Each row of a before or after table is a point. The points were changed in one or more steps. Then noise was added and the rows were shuffled. The steps act on how far a point lies along the listed directions, d1 being the first. Write out the steps. A step turns or swaps two directions, mirrors them in a line or flattens them onto one, adds a multiple of one to another, or multiplies one. Angles are multiples of 10 degrees, from the lower direction toward the higher: turns from -170 to 170, lines from 10 to 170 but not 90. Use the fewest steps. Two steps may share a direction if one is a turn and the other turns, adds or multiplies; they go together, in the order done. Otherwise the lowest direction goes first.
In the rows, zero is written as 128.

Directions:
(1): [123 180]
(2): [180 133]
Before (9 x 2):
[[114 123]
 [128 129]
 [ 80 143]
 [ 88 148]
 [134 176]
 [109 125]
 [138 191]
 [226 129]
 [ 75 108]]
After (9 x 2):
[[170 141]
 [129 175]
 [ 31 144]
 [129 193]
 [177 135]
 [146 123]
 [141 121]
 [128 127]
 [177 101]]
Steps: mirror d1 and d2 in the line at 10 degrees

Directions:
(1): [114  83  85]
(2): [175  92 150]
(3): [ 88 101 169]
Before (9 x 3):
[[237 155  88]
 [204 128 164]
 [ 72 142 165]
 [104 107 165]
 [ 87 143 130]
 [ 96 104 119]
 [165 139 172]
 [ 67 125 146]
 [153 174 129]]
After (9 x 3):
[[121 146 159]
 [156 103  99]
 [136  87 166]
 [140 153  41]
 [101 110 144]
 [ 93 111  56]
 [148 116 162]
 [132 109 175]
 [111  91  89]]
Steps: turn d1 and d2 by -150 degrees; multiply d3 by 0.7

Directions:
(1): [109 125 178 109  63 103]
(2): [155 120 141 133  98 207]
(3): [115  46 119  97 137 131]
(4): [180 138 167  76 160 120]
(5): [192 108  98 150  94  95]
Before (10 x 6):
[[134 113  86 179 157  97]
 [154 127 145 117 142 116]
 [ 89 110  60 182  56 108]
 [134 115 125 121 123 111]
 [198 112 174 120  94 247]
 [146 117 145 147 120  99]
 [108  68  86 130 109  83]
 [126  98 149  99 129 167]
 [150 100 103 122 127  79]
 [133 123 161 122 162 113]]
After (10 x 6):
[[ 91 144  62 193  62 115]
 [151 135 150 118 139 116]
 [151 129 138 155 128 103]
 [139 146 131 122 154 177]
 [ 85 141 159 156 102  84]
 [136 122 154 125 168 114]
 [135 148 125 133 132 116]
 [102 195  99 167 125  99]
 [134 177 130 136 120  83]
 [200 120 173 123  97 250]]
Steps: turn d3 and d5 by 140 degrees; turn d1 and d5 by 140 degrees

Directions:
(1): [118 167 174 113 154 198 126  93]
(2): [116 131 118 205 148 129  67 108]
(3): [107 127  81 171 115 180 185 143]
(4): [ 75 118 138 110 135 150  92 203]
Before (12 x 8):
[[113 127 169 114 155 126 101 158]
 [113 166 120 144 111 238 203 120]
 [108  83 138 181 157  87   7 168]
 [ 96 150 165 120 148 180  88 113]
 [117 141 168 159 140 156  47 112]
 [153 140 172  99 114  73  69 125]
 [128 137 142 103 155 124 117 127]
 [130 144 133 129 119 181 192 103]
 [ 98 104 136 192 164 144  44 152]
 [127 125 153 101 133 125 117 123]
 [131 152 126 154 129 194 171 104]
 [132 148 117 156 152  98  66 104]]
After (12 x 8):
[[126 121 150 102 131 121 116 129]
 [122 132 157 192 175 171  64  90]
 [ 99 111  96 152 113 158 141 194]
 [157 147 177 100 116  81  74 110]
 [ 80 130 151 118 142 161  74 155]
 [126 140 180 117 159 139 110 127]
 [ 96 104 106 128 104 145 166 187]
 [126 132 140 103 154 117 115 137]
 [159 141 182 185 179 145  47  41]
 [ 78 123  90 141  97 194 174 216]
 [132 147 115 158 152  98  64 107]
 [107 129 160 159 136 148  39 134]]
Steps: swap d1 and d4

Directions:
(1): [167 207 114 165 158 162 148 136 109]
(2): [155 153 129 125  91  66 141 197 153]
(3): [220  89 124 122 125 113 113 107  92]
(4): [152 162 115 104  90 140 104  76 196]
(5): [124  98  39 176 129 117 146 123 151]
(6): [111 142 100 120  46 154 126 130  70]
Before (11 x 9):
[[166 160 106 154 166 116 110 140 199]
 [174 150 118 135 143 128 131 146 149]
 [ 59 172 140  89  82 166 106  97 172]
 [ 96 186 168 125 109  95 123 234 108]
 [128 156 143  85  99  83 125 149 212]
 [126 112 108 126 131 128 114  84 111]
 [ 92 175 215 141 219 142 159 159 142]
 [118 211 163 119 111 158 115 101 160]
 [159 144 245 121 206 107 116 142 115]
 [105 165 147 108 101 160 112 129 118]
 [134 127 175 106 106 112 154 128 138]]
After (11 x 9):
[[110 152 252 115 198 104 120 157 135]
 [116 133 114 114  99  86 120 127 147]
 [101 139 120 140 165 160 134 123 150]
 [190 176 203 144 214 116 153 163 112]
 [153 105 139 100 175 172 106  47 125]
 [158 202 158 126 117 161 109  85 138]
 [129 118 173 114 128 137 151  98 116]
 [129 129 168 139 177 182 105 131  17]
 [126 144 108 158 187 151 103 108 183]
 [153 170 143 111 100 154 108 124 104]
 [217 155 125  96  82 151 100  84 124]]
Steps: mirror d1 and d3 in the line at 160 degrees; mirror d2 and d4 in the line at 100 degrees

Directions:
(1): [121  91 161 149 111 156 180 208 180 129 146 137]
(2): [ 99  67 128 132 202 104 108 168  73 122 120 151]
(3): [205  89 100 185 129  77 112 129 160 134 105 111]
Before (8 x 12):
[[189  93  91 181 116 105 147 152 184 143  99 121]
 [173 135 126 126  89  93 133 107 157 113 116  97]
 [132 141 124 135  67 137 112  85 156 135 142 106]
 [110 209 119  94 105 154 105  91 108 134  97 119]
 [155  82 119 143 148 109 133 180 156 149 121 152]
 [215  68  91 195  95  87 131 183 198 138 106  97]
 [116  78  81 126 208  35  45  93  37 117 108 124]
 [ 88 141 164  94 122 179 171 180 124 110 125 139]]
After (8 x 12):
[[ 99 100 157 117 160 148 154 200 105 108 111 143]
 [136 164 143  99  78 126 145 104 146 117 133 106]
 [166 154 105 149  69 149 169 124 204 144 117 117]
 [174 113 120 147 111 117 141 162 184 153 122 138]
 [189 153 110 154  22 146 159 141 227 138 130  87]
 [ 81 178 122  84 147 147  95 113  74 131  94 135]
 [199  96  60 165 143  15  50  59 104 128 100  93]
 [ 84 148 139 106  85 159 120  96 126 129 154 121]]
Steps: turn d2 and d3 by 60 degrees

Directions:
(1): [175 148 121 124 112  77  51 171 108  82 115 177 147 135]
(2): [ 63 109 126 175 112 112 170 167 148  56  90 127 165 137]
(3): [130 155  89 111  83 184 119  58 109  52 133 126 122 130]
(4): [ 85 136  50 183  91 122  93 144 125 167 153 129 100  83]
(5): [140 125  83 150 147 183 112 138 180 153 116 165 146 214]
Before (10 x 14):
[[118 133 135 120 117 126 126 149 145 132 114 146 145 157]
 [143 140 118 124 140 142 127 134 153 139 138 146 170 185]
 [209 183 136  68 112  82  63  96  48 169 169 136  81  46]
 [230 162 160  73 126  84  77 111  50 107 138 150  98  97]
 [ 92  97 116 169 150 183 155 146 185 144 107 121 135 179]
 [178 139 152  85 142  82  80  94  80 153 170 103  96  97]
 [163 144 100 109 107 181 122  82  99 110 157 132 120 140]
 [101 150  74 159  84 145 109 145 121 111 130 139 147 138]
 [140 160 110 101 101 127 113  68  88  96 150  94  87  55]
 [ 95 107 135 132 126 142 149 129 145  90 107 100 149 151]]
After (10 x 14):
[[121 149  52 198 106 116  80 215 165  41  65 220 194 212]
 [118 144  49 156 118 192 118 103 169  89 113 141 130 173]
 [138 121 147  87 139 152 130  85 121 155 145  85 112 123]
 [135 164  95 125  79 119  83 129  84 126 152 132 124  93]
 [114 130 106 140  92 162 156 106 105  57 132 124 142 133]
 [113 113  97 174 140 112 103 169 162  72 101 156 172 209]
 [126 143 162 108 118  84 141 131 103 103 146 114 157 104]
 [134 140 153  99 111 100 115 140 116 133 127 136 131 118]
 [191 147  98 160 116  91  58 207 126   7  63 229 183 219]
 [ 94 104 181 114 141 142 185  89 111 174 152  50  83  56]]
Steps: multiply d1 by 2; turn d2 and d5 by -170 degrees

Directions:
(1): [169 140  42  92 124 182 145 141 143  60 125 104 149 141 157  88 109  91]
(2): [ 71 166 179  49  67 123 120 157 125 111  98  79 157 138 107 100 119 142]
(3): [122  86 166 135 105 227 121  90  79 134 125 122  87 192 108 130 114 107]
(4): [130 194 124 130 104 109 192  48  86  88 125 121  90 100 133 167  96 144]
(5): [100 134  76  66 182 128 157 148  51 154 111 169 114 147 105 119 173 159]
Before (10 x 18):
[[128 102 130  82 118 193 105 132  25 154  98 125 123 182 106 113 127 139]
 [117 192 114 117 117  19 145 134 146 105 106 122 140  58 169 146 142 162]
 [129 160 165 135  66 169 147 101 144  76 126  84 113 117 142 131  67 129]
 [126 109 159 182 107 212 106  96 130 117 139 108 110 170 129 115 116  96]
 [ 99 147 156  93  87 101 133 129 114 145 134 111 120 113 112 128 144 151]
 [ 95 163 168 105 113 106 146 113 113 146 122 133 114 129 120 130 108 152]
 [150 136  99 141 144 156 152  93  95  99 129 134 108 140 152 138 124  84]
 [114  98 161 103 103 163 100 202 175 117 114  74 162 161 133  94 130  99]
 [ 77 130 143  75 151 125 119 157 117 196  97 146 141 134  84 146 178 146]
 [163 100 125 186 168  57 111 148 186 131 135 166 133  86 144 171 151 140]]
After (10 x 18):
[[140  88  95 141 208  85 123 166 122 161 126 198 122 120 117 157 184 157]
 [109  90 143  88 128 130  86 245 195 140 117  87 185 153 133  81 151 103]
 [162 149 106 156 126 141 156  81 108  83 133 126 113 119 166 149 109  83]
 [129 213 124 117  91  90 176 111 154  64 120  93 134  66 156 143  78 152]
 [ 85  93 184 104 122 184  87 146 129 198 104 133 127 169  78 145 159 120]
 [100 152 159  94  84 112 136 120 103 146 137 106 113 119 109 130 144 150]
 [101 171 180 114 103 111 154  95 111 140 130 131 106 129 124 139 105 150]
 [ 82 185  94  66 145  79 181 107  33 123  86 154  85 115 135 146 163 180]
 [142 141 140 199 115 120 102 125 207 108 151 103 154 104 152 114 118 100]
 [160  95 186 151  64 190  70 115 120 130 120  79 145 159 131 116  82 105]]
Steps: turn d3 and d5 by -80 degrees; multiply d4 by 1.6

Directions:
(1): [140  65 109 204 142 110 131 154 162  82 131 174 169 101 149  97 105 158
  81 169 202 140 111 106]
(2): [123  88 147 128 129 211  60 157 107  83 123 129 106  80  71 115 115 129
  78  78 100  72 137 125]
(3): [133 144 162  50  99 126 121 229 132 121 134 149 160  92 151 165  65 103
 154 181 137 117 148 108]
Before (10 x 24):
[[109 180 148  88 128 106 153 129 124 182 141 109 123 154 159 154 135 111
  204 132  98 161 161 139]
 [103 213 148   7  94 142 129 127  90 166 113  53  89 135 121 170 134  89
  202 104  31 114 136 149]
 [ 92 188 148  48 104 130 133 124 108 167 116  95  90 148 106 156 143  94
  195  94  84 132 147 133]
 [119 186 137  28 100 119 130 133 120 198 117  84 113 169 129 168 128  74
  187 147  77 131 154 138]
 [122 129 117 176 121  95 135  80 148 121 126 123 129 142 144 111 149 136
  115 129 130 137 118 142]
 [116 174 183  38 105 180 101 162 103 136 125  97  99 132 105 165  93  94
  160 102  57  91 153 134]
 [122 121 119 161 158 117 132  66 137 139 122 107 119 145 120 119 129 148
  124 112 124 126 131 143]
 [108 180 174  36 131 153 115 163  93 172 122  96  97 120 116 172 111 110
  163  95  67  99 152 140]
 [143 195 107  96 124  64 206 129 148 194 146 130 161 162 198 162 141 110
  196 179 143 182 125 123]
 [138 168 137 105 112  20 231 141 168 162 140 164 174 154 203 120 109 119
  206 225 180 179 146 125]]
After (10 x 24):
[[130 121 139 146 102  98 128 150 151 108 132 144 156 109 158 125 103 129
  118 163 141 123 127 122]
 [ 96 132 155  66 108 190  75 174  99 108 114 119  99  92  71 138 111 104
  139  73  92  90 155 123]
 [107 143 158  44  99 220  63 171  83  97 110  79  78  73  73 148 112 104
  130  76  35  61 138 137]
 [140  62 115 191 145 208  78 168 130  65 139 160 139  66  98  92 122 146
   53  95 141  87 120 111]
 [120  99 141  91 112 219  40 162 109 116 113 108  98 106  60 126 118  99
   97  91  80  70 154 127]
 [103 156 169  68 144 182  96 142  85 153 116  89  83 111  94 152 130 122
  133  59  62  82 144 145]
 [132 123 142 111 140 108 130 150 146 128 128 133 154 114 144 140  77 133
  136 170 145 117 144 126]
 [112 161 172  69 119 192 101 111  98 137 123  78  75 144  91 147 130 106
  148  74  45  90 150 145]
 [130  25 133 233 153 176 103 113 142  50 123 176 127  75  74  32 137 169
   49  96 159  90 132 125]
 [111 101 156 134 132 197  68 170 119 107 140 132 114  90 101 120 111 129
  114  83 100 101 157 126]]
Steps: turn d1 and d3 by -150 degrees; turn d1 and d2 by 130 degrees

Directions:
(1): [108 153 112 178 179 124 146 119 133 125  80 104 147 124  94 138 147 129
  82 186 201  63  87 108  73 131 211  94 128 177 158 138]
(2): [ 96 143 155 112 145 140 116  29 111  96 167 113 128 113 201 109 130 134
 156 227 143 122 127 143 179 115 148 165 100 158  75  91]
(3): [ 49 149 103 138  66  77 117 144 116  93  76 123  97 119 147 147 112 184
 152 171 112  98 107  64 118  90  79 178 115  91 176 164]
(4): [150 170 101 115 113 159 103 147 141 171  77 114 123 106 110  95 124 191
 180 112 124  74  88 161 139 142 142 141 155 127   9 182]
Before (10 x 32):
[[ 99 142 138 149 130 125 141  99 113  90 111 125 133 121 149 126 143 131
  125 183 147 109 106 107 125 101 120 155 114 118 168 120]
 [ 85 137 161 121 174 130 120  25 109  68 145 104 148 113 202 128 127 125
  148 249 167 102 121 130 149 113 153 155  85 164 103  76]
 [120 129 157 117 132 134 128 111 130 126 155 130 127 132 131 141 123 110
   96 123 115 152 135 139 160 131 130 130 114 130 125  92]
 [176 135 109 140 141 147 121 169 148 174 105 132 119 143  92 117 118 143
  127  71 120 108 109 172 105 150 137  82 168 153  98 169]
 [120 154 100 149 116 115 129 149 135 137  98 121 114 119  85 127 136 138
  106 111 140  97 117 129 109 116 142 117 132 140 138 160]
 [129 130 110 147  89  96 124 179 124 133 124 155 100 118 126 137 123 137
  124  95 108 145 123  91  98 123  98 139 137  90 183 134]
 [111 133  96 122 103 125 117 168 130 144 112 124 124 109 121 121 110 168
  136 118 112 121 113 122 114 121 113 144 137  85 141 146]
 [193  94 144 134 193 164 143 154 125 170 150 144 149 147  88 125 127  69
   82  71 142 161 145 178 101 161 166  67 150 161 140 108]
 [131 159 130 121 111 122 118 134 130 117 112 139 126 121 140 124 121 158
  148 125 104 136 118 116 141 116 111 147 147  98  88 138]
 [131 108 125 141 113 104 127 173 131 123 123 135 134 144 106 146 114 134
  106  97 134 147 121 106 101 126  94 152 137 114 163 150]]
After (10 x 32):
[[116 131 147 151 149 132 148  96 116  94 126 128 142 126 143 128 148 108
  109 173 154 121 116 117 121 109 132 138 115 128 176 106]
 [136 154 124 139 125 119 129 153 135 121 101 139 133 128 115 133 127 145
  123 114 121 131 115 108 115 121 128 124 152 105 119 141]
 [142 116 131 129  98 108 122 149 119 128 167 162 103 120 152 130 123 114
  129  98  97 176 145 111 127 124  91 143 129  94 168 105]
 [150 140 122 106 105 143 100 127 134 152 132 134  99 133 152 104 104 168
  178 104  84 125 120 175 159 131  90 136 152 132  56 160]
 [ 99 143 131 168 204 122 143  90 126  92  86  99 165 123 123 147 141 116
   91 215 211  61  94 109  72 129 203  98 106 181 161 105]
 [119 121 111 114 112 130 120 150 126 139 141 129 127 113 135 120 113 149
  132 119 108 143 129 131 128 123 111 142 131  89 144 125]
 [119 139 140 134 136 130 133 139 137 136 122 126 129 132 101 146 127 119
   84 114 129 128 119 129 132 135 146 116 124 132 138 113]
 [137  98 144 119 113 114 121 139 125 115 162 140 132 142 138 137 111 122
  121 105 118 175 140 124 136 126  80 167 128 114 137 124]
 [115 145 127 114 102 123 116  99 123 120 152 128 106 115 144 113 127 134
  140 133 108 134 143 148 166 108 109 151 115 131 102 129]
 [158 118 142  99 138 161 112 124 113 156 146 141 122 126 145 105 108 127
  155 107 103 153 138 179 156 139 115 135 141 132  70 125]]
Steps: swap d1 and d2; turn d3 and d4 by -30 degrees; multiply d3 by 0.4

Directions:
(1): [129 111 138 148 149 144  70  99 103  57 117  87 122 113 146 128 198 183
 120 106 138  42  75  98 153 191 146  72  90 117 122 129 130  54 147 124
 135 165 150 106 138 201 115 114 129  60 183 131]
(2): [133 137 105 157 117  85 156  73 139 104 115 171 133 106  61 110 159 174
  65 110 222 119  89 169 162  97 160 195 128 160 143 126 164  86 135 114
 167 112  80 116 152  93 163  43 117 142 107  80]
(3): [115 160 108 119 114  68 183 108 161 111 143  76 134 139 145 103  56 135
 247 139  99  95  89 130 171 175 107 175 134  97  77 124 141  65 115  77
 166 107 146 129 139 145 173 142 101 117  62 125]
(4): [169 179 125  95 150 127 138  75  75 107 166  97 124  78 127 119 116 123
  98 150  97 169 120 121 138 118 159  16 181 137  71  61 145  89 129 146
 136  30 117  86 140  92  85 136 110 157 124  98]
(5): [111 150  67 125 141 195 103 150 147 129 134 152  45 108 120 125  93 143
 124  73  98 100 158 121 101 153 121 157 190 150 176 197 165  67 201 148
 170  97 185  96 171  84 107 152 177 128 111 128]
(6): [216  74 119 155 114 130  76 161  96 151 152 116 129  97  49 107 125 128
 143 155 102 107  98 111  78 114  98 131 129 105 120  81  67 121 151  57
 151 132 149 200 195 146 113  86 192 174  98 109]
Before (12 x 48):
[[116 134 161 109 151  75 147  94 123 101 126  99 160 146 173 103 117 109
  167 156 119 129 101 121 172 143 125  89  88 114  79  96 116 134  72 133
  111 133  97 129  96 143 154 155  76 105 118 109]
 [154 110 143 100 134 110 116 111 106 113 142  65 143 125 156 129 149 139
  147 144  91 115  99 117 134 168 131  53  96 101  88  96 118 107 118 123
  135 130 143 125 132 160 130 144 108 116 142 143]
 [175 128 153 116 166 109 100 101  80 101 166  96 155  98 120 133 153 142
  114 137 124 141 108 120 125 108 174  40 116 107  86  58 102 118 107 126
  116  99  98 121 138 149  98 107 115 119 166 119]
 [169 128 162 122 146 120 112  89  77 108 121  87 169 111 138 140 176 126
   92 164 132 123 110 116 128 133 162  40 105 125 105  89 108 138 123 133
  105 138 123 113 103 136 110 119 124 115 171 100]
 [115  71 125 151 131 151  93 179 131 126 115 138 136 146 133 148 161 149
  129 115 116  71 113 103  99 144 111 154  67 113 148 152  97 143 110 108
  121 208 150 158 102 181 139 112 151 114 175 168]
 [141 105 118 139 146 155  82 154 120 137 119 128 117 129 105 118 116 126
  120 123 110  96 153 107  90 137 128 125 115 124 155 150 112 123 152 137
  133 162 150 147 160 129 134 137 160 119 123 129]
 [115  86 116 155 117 171  94 160 139 180 118 165 118 139 106 119 162 128
  103 102 147  86 161 102  79  93 111 181 129 137 188 170 128 145 169 121
  132 165 141 151 148 122 131 111 158 137 115 139]
 [101 121 112 150 127 122 107 128 149  95  91 135 123 152 132 116 153 168
   94 103 178  64 107 127 144 147 128 182 103 149 155 186 147  96 163 121
  163 151 137 127 156 135 139  84 146 102 115 125]
 [111  83 144 161 120 148  79 175 122 147  92 141 158 148 126 156 175 129
  107 129 144 110 150 122 107 113 101 153  98 128 149 166 107 160 136 125
  102 204 131 176 114 158 134 118 150 117 162 156]
 [ 96  84 166 150 144 187  88 193 142 130 114 124 108 147 164 148 173 137
  128 136 141 103 160 103 114 149 104 128  79 121 189 184 110 164 127 156
   86 199 163 137 101 170 109 150 149 104 180 171]
 [111 207  79 117 150 105 165  67 139  61 121 162  73  70 116 118 115 173
   89  88 150 118 111 144 172 148 185 129 185 156 108 140 214   7 164 145
  179  32 123  52 148  70 143 114 103 132 115  80]
 [106  83 142 149 118 135 113 152 143 110 115 128 141 154 154 138 163 146
  149  95 127  65  97 119 119 157 112 163  85 109 138 154 109 129 145 103
  117 210 142 167 127 171 137 115 141  74 157 149]]
After (12 x 48):
[[151 112 116 140 148 150  83 137 114 132 120 135 119 115  92 118 128 132
   94 124 124 105 144 114  99 124 141 114 120 132 154 138 121 115 149 144
  134 150 137 138 168 118 132 119 157 129 126 119]
 [150 113 147 126 145 159  98 110  81  99 140 128 137 102 139 141 193 142
   58 108 123 117 104 116 112 122 154  44 126 136 113  95 119 124 151 143
  104 134 119 129 132 129  80 106 135 108 183 119]
 [135 102 153 141 127  96 132 120 131 116  97  89 174 153 145 137 151 132
  165 153 142  78  96 121 140 160 130 145  66 107 125 136 101 140 116  94
  116 203 139 144 102 169 163 117 127  89 144 117]
 [128 136 122 122 146 162  83 123 104  97 109 120 113 124 145 125 158 146
   53 116 138 100 129 112 123 142 144  78 136 156 135 153 145 104 172 156
  142 102 143 104 152 118  84 113 151 119 140 125]
 [124 100 169 152 153 179  92 148 109 118 121 140 111 110 132 145 203 148
   55 140 175 129 149 118 122 112 138  84  96 143 179 143 126 150 128 173
   91 152 129 117 111 135  90 110 141 128 190 135]
 [137 102 144 152 130 159  72 147  89 138 108 145 154 119 115 157 194 130
   52 133 147 140 154 125 104  89 128  87 120 145 134 134 116 153 139 145
  100 160 113 157 122 133 104 110 146 136 176 137]
 [120 136 159 109 156  74 147  87 120  99 127 103 160 144 168 105 118 113
  158 157 121 132  98 122 174 139 128  82  89 118  76  90 119 133  71 136
  111 127  95 125  98 138 151 151  78 107 120 105]
 [136 101 120 142 130 186  85 146 111 174 130 164 117 113 105 122 172 125
   63 111 140 109 168  95  70  80 129 121 150 153 175 144 129 143 173 139
  125 129 133 132 151 102 101 116 159 152 130 127]
 [ 80 186  81 119 139 112 164 127 181  82 113 138  67 116 158 121  74 156
  187  83 104  84 127 127 157 191 137 186 159 122 124 190 192  29 164 129
  173  95 172  83 135 113 166 163 115 103 103 125]
 [130  96 147 138 140  79 119 140 145 113 141  97 161 150 136 128 125 147
  204 124 137  86  97 129 140 142 132 167  73  83 111 113  93 122  99  85
  128 177 121 162 135 193 162 110 117  85 134 146]
 [146 104 138 114 123  90 128 107 124 109 132  74 148 134 142 125 152 152
  155 138 116  98  86 128 146 166 130  97  82  99  96 108 122 104 113 108
  144 147 135 133 135 162 155 124 105 112 129 139]
 [153  97 127 135 151 165  82 138  79 113 135 144 134 100 109 147 187 147
   47 125 125 112 116 106 100 112 147  65  97 137 128 102 111 138 114 141
  114 144 124 126 109 141  95  95 146 141 199 140]]
Steps: flatten d2 and d5 onto the line at 80 degrees; mirror d3 and d4 in the line at 30 degrees
